Each row is a point. Each copy is the shape, with its points in the same order, turned, moved and blurred by noise. Say if it was mirrored as well.

Shape, 8 rows:
-0.040, 0.008, 0.045
-0.007, -0.012, -0.034
0.038, -0.015, 0.031
0.027, 0.037, -0.019
0.027, -0.049, -0.026
0.047, 0.015, 0.003
0.000, 0.024, 0.024
-0.012, -0.026, 0.032
Copy 1 (8 x 3):
-0.009, 0.080, 0.003
0.039, 0.001, 0.023
-0.043, 0.000, -0.007
0.025, -0.002, -0.038
0.001, -0.026, 0.038
-0.012, -0.008, -0.028
-0.006, 0.038, -0.025
-0.025, 0.033, 0.024
Copy 1 is: mirrored
Copy 2, 8 rows:
0.019, -0.033, 0.032
-0.025, -0.007, -0.035
-0.024, 0.048, 0.016
0.023, 0.037, -0.040
-0.065, 0.024, -0.027
0.005, 0.057, -0.001
0.016, 0.014, 0.003
-0.026, -0.004, 0.027
Copy 2 is: mirrored
Copy 3 (8 x 3):
-0.032, 0.053, -0.007
0.024, -0.014, -0.020
-0.053, -0.029, -0.021
-0.003, -0.032, 0.033
0.005, -0.045, -0.053
-0.030, -0.042, 0.015
-0.030, 0.011, 0.018
-0.032, 0.017, -0.039
Copy 3 is: only turned

Shape:
-0.005, 0.009, -0.011, 0.026, -0.021, 0.015
0.002, -0.007, 0.026, 0.011, -0.058, 0.014
-0.038, 0.006, 0.011, 0.005, 0.038, 0.005
0.004, 0.007, -0.001, 0.015, -0.025, -0.059
-0.042, 0.005, 0.049, -0.002, 0.040, -0.008
-0.005, 0.015, -0.014, -0.019, -0.006, -0.010
-0.002, -0.013, 0.017, -0.005, -0.102, 0.021
-0.008, -0.073, -0.007, -0.011, 0.032, 0.005
-0.001, 0.016, 0.057, -0.002, 0.024, 0.020
Copy 1 (9 x 6):
-0.018, 0.007, -0.016, 0.022, -0.004, 0.029
0.009, 0.042, -0.002, 0.046, -0.033, 0.041
-0.057, 0.032, 0.001, 0.001, 0.024, -0.008
-0.004, 0.026, 0.032, -0.022, 0.003, 0.052
-0.066, 0.067, 0.014, 0.008, 0.036, -0.004
-0.014, 0.007, 0.034, 0.013, -0.006, 0.005
0.018, 0.043, 0.007, 0.070, -0.065, 0.050
-0.026, 0.047, -0.009, -0.026, -0.039, -0.037
-0.015, 0.057, -0.003, 0.033, 0.043, -0.011
Copy 1 is: only turned
Copy 2:
-0.011, 0.004, 0.029, -0.015, 0.022, 0.014
-0.001, 0.047, 0.002, -0.012, 0.040, 0.004
0.037, -0.010, 0.020, -0.033, -0.026, 0.033
0.032, -0.009, 0.003, 0.041, 0.037, 0.020
0.069, 0.013, 0.012, -0.028, -0.029, 0.038
-0.002, -0.008, -0.007, 0.008, -0.006, 0.032
-0.027, 0.059, -0.026, -0.014, 0.072, 0.006
0.030, -0.021, -0.020, -0.035, -0.028, -0.046
0.034, 0.048, 0.026, -0.015, -0.035, 0.027
Copy 2 is: only turned
Copy 3, 9 rows:
0.018, 0.005, 0.005, 0.021, -0.005, -0.025
0.026, -0.043, 0.001, 0.037, -0.015, -0.002
0.004, 0.015, -0.030, -0.040, -0.016, -0.015
0.032, 0.023, -0.005, 0.023, 0.012, 0.044
0.014, -0.005, -0.047, -0.060, -0.010, 0.007
-0.018, 0.013, -0.013, 0.014, -0.001, 0.012
0.018, -0.060, -0.003, 0.082, -0.029, 0.002
-0.006, 0.011, 0.027, -0.035, -0.074, 0.017
0.001, -0.038, -0.016, -0.044, 0.012, -0.011
Copy 3 is: mirrored
Copy 4, 9 rows:
-0.017, 0.022, 0.000, -0.008, 0.017, 0.007
0.015, 0.058, -0.014, -0.024, 0.011, -0.021
-0.008, -0.021, 0.029, -0.021, -0.026, 0.017
-0.022, -0.019, -0.019, -0.029, 0.018, -0.051
-0.003, -0.019, 0.047, -0.036, -0.051, -0.006
0.012, -0.020, -0.005, -0.020, 0.013, 0.000
0.030, 0.079, -0.037, -0.048, 0.034, -0.021
-0.007, -0.011, -0.048, -0.016, -0.068, 0.024
0.030, 0.012, 0.047, 0.001, -0.038, -0.007
Copy 4 is: only turned

Shape, 13 rows:
-0.007, 0.024, -0.052, -0.034, -0.039, -0.017, 0.000, 0.000, 0.008
-0.019, 0.022, -0.031, -0.008, 0.025, -0.032, 0.028, -0.020, 0.011
-0.003, 0.008, -0.029, -0.054, -0.014, 0.024, 0.002, -0.013, 0.014
0.033, -0.072, -0.021, -0.004, 0.035, -0.003, 0.041, 0.013, -0.046
-0.015, 0.004, 0.009, -0.047, -0.043, -0.012, -0.005, -0.015, 0.040
0.054, -0.028, -0.009, 0.035, 0.003, 0.015, 0.033, 0.024, -0.025
0.026, 0.036, 0.018, -0.055, -0.019, 0.019, -0.020, -0.013, 0.033
0.008, 0.011, 0.017, -0.025, -0.006, 0.021, -0.031, 0.022, -0.021
0.018, -0.029, -0.066, 0.007, 0.036, -0.036, -0.011, -0.021, -0.012
-0.012, -0.023, -0.051, -0.002, 0.010, -0.037, -0.005, -0.030, 0.040
-0.040, 0.018, -0.013, -0.030, -0.049, 0.006, -0.018, -0.041, -0.012
0.046, -0.003, -0.031, -0.007, 0.012, -0.043, 0.017, -0.036, -0.015
0.064, -0.039, -0.015, 0.033, 0.029, 0.040, 0.047, -0.007, -0.024
Copy 1, 13 rows:
0.006, 0.027, -0.053, 0.011, 0.016, 0.025, 0.021, -0.049, 0.006
0.028, 0.004, -0.014, 0.023, 0.034, 0.041, -0.026, -0.003, 0.020
0.016, 0.031, -0.050, -0.023, 0.008, 0.019, 0.005, -0.008, -0.007
0.041, -0.018, -0.010, 0.027, -0.066, -0.017, -0.019, 0.033, 0.034
-0.034, 0.004, -0.049, -0.035, 0.027, 0.017, -0.008, -0.036, 0.002
0.022, 0.006, 0.023, 0.033, -0.063, -0.013, -0.022, -0.003, -0.011
-0.041, 0.031, -0.045, -0.033, 0.015, 0.031, 0.001, -0.002, -0.046
-0.019, 0.015, -0.015, 0.004, 0.005, -0.012, 0.032, 0.019, -0.027
0.061, -0.042, -0.045, 0.048, -0.004, 0.005, -0.012, -0.002, -0.012
0.040, -0.029, -0.054, 0.010, 0.027, 0.004, -0.036, -0.034, 0.005
0.011, 0.000, -0.027, -0.043, 0.031, 0.024, 0.050, -0.037, 0.005
0.022, -0.033, -0.026, 0.032, -0.028, 0.045, -0.014, -0.007, -0.010
0.054, 0.007, 0.029, 0.011, -0.076, -0.003, -0.035, 0.021, -0.019
Copy 1 is: mirrored
Copy 2, 13 rows:
-0.007, -0.014, -0.060, 0.019, 0.019, -0.002, -0.038, 0.000, 0.053
0.011, 0.006, -0.034, 0.021, -0.008, 0.027, 0.025, -0.014, 0.066
-0.019, 0.020, -0.045, 0.002, -0.025, -0.008, -0.032, 0.009, 0.039
0.018, 0.033, -0.033, 0.063, -0.024, 0.002, 0.046, -0.028, -0.048
-0.004, 0.003, -0.008, 0.000, -0.021, 0.019, -0.064, -0.011, 0.036
0.011, 0.038, -0.040, 0.001, 0.016, 0.004, 0.035, -0.034, -0.048
-0.057, 0.029, -0.017, -0.032, -0.028, 0.000, -0.040, -0.019, 0.048
-0.045, -0.021, -0.028, -0.015, -0.024, -0.009, -0.010, -0.028, -0.006
0.005, 0.007, -0.008, 0.057, 0.027, -0.023, 0.049, -0.003, 0.022
0.017, 0.015, 0.002, 0.037, 0.024, 0.010, 0.007, 0.018, 0.051
0.018, -0.034, -0.020, -0.013, -0.026, -0.025, -0.046, -0.010, 0.052
0.007, 0.041, -0.025, 0.035, 0.018, -0.019, 0.017, -0.053, 0.031
0.014, 0.073, -0.037, 0.001, -0.013, -0.014, 0.058, -0.022, -0.047
Copy 2 is: only turned
Copy 3 (13 x 9):
-0.029, 0.043, 0.008, -0.025, 0.020, -0.009, -0.040, 0.016, 0.042
-0.016, 0.009, -0.014, -0.041, 0.070, -0.003, -0.011, 0.009, 0.007
0.001, 0.059, -0.020, -0.001, 0.022, 0.011, -0.009, 0.007, 0.038
-0.054, -0.027, -0.004, 0.024, 0.027, 0.028, 0.073, 0.017, 0.023
-0.016, 0.042, -0.048, 0.002, 0.007, 0.006, -0.057, -0.006, 0.016
-0.013, -0.038, 0.035, 0.019, 0.001, 0.033, 0.033, 0.011, 0.004
0.022, 0.062, -0.016, 0.038, 0.024, 0.009, -0.045, -0.013, 0.007
0.000, 0.038, -0.001, 0.032, -0.004, -0.028, 0.007, -0.014, -0.003
-0.031, -0.015, -0.002, 0.000, 0.063, -0.017, 0.018, 0.069, 0.027
-0.023, 0.002, -0.040, -0.024, 0.048, 0.001, -0.025, 0.063, 0.017
0.006, 0.032, -0.038, -0.018, 0.003, -0.038, -0.033, -0.013, 0.059
-0.029, -0.022, 0.008, 0.019, 0.073, 0.004, -0.013, 0.020, 0.034
0.012, -0.041, 0.023, 0.027, 0.023, 0.053, 0.059, 0.016, 0.020
Copy 3 is: mirrored
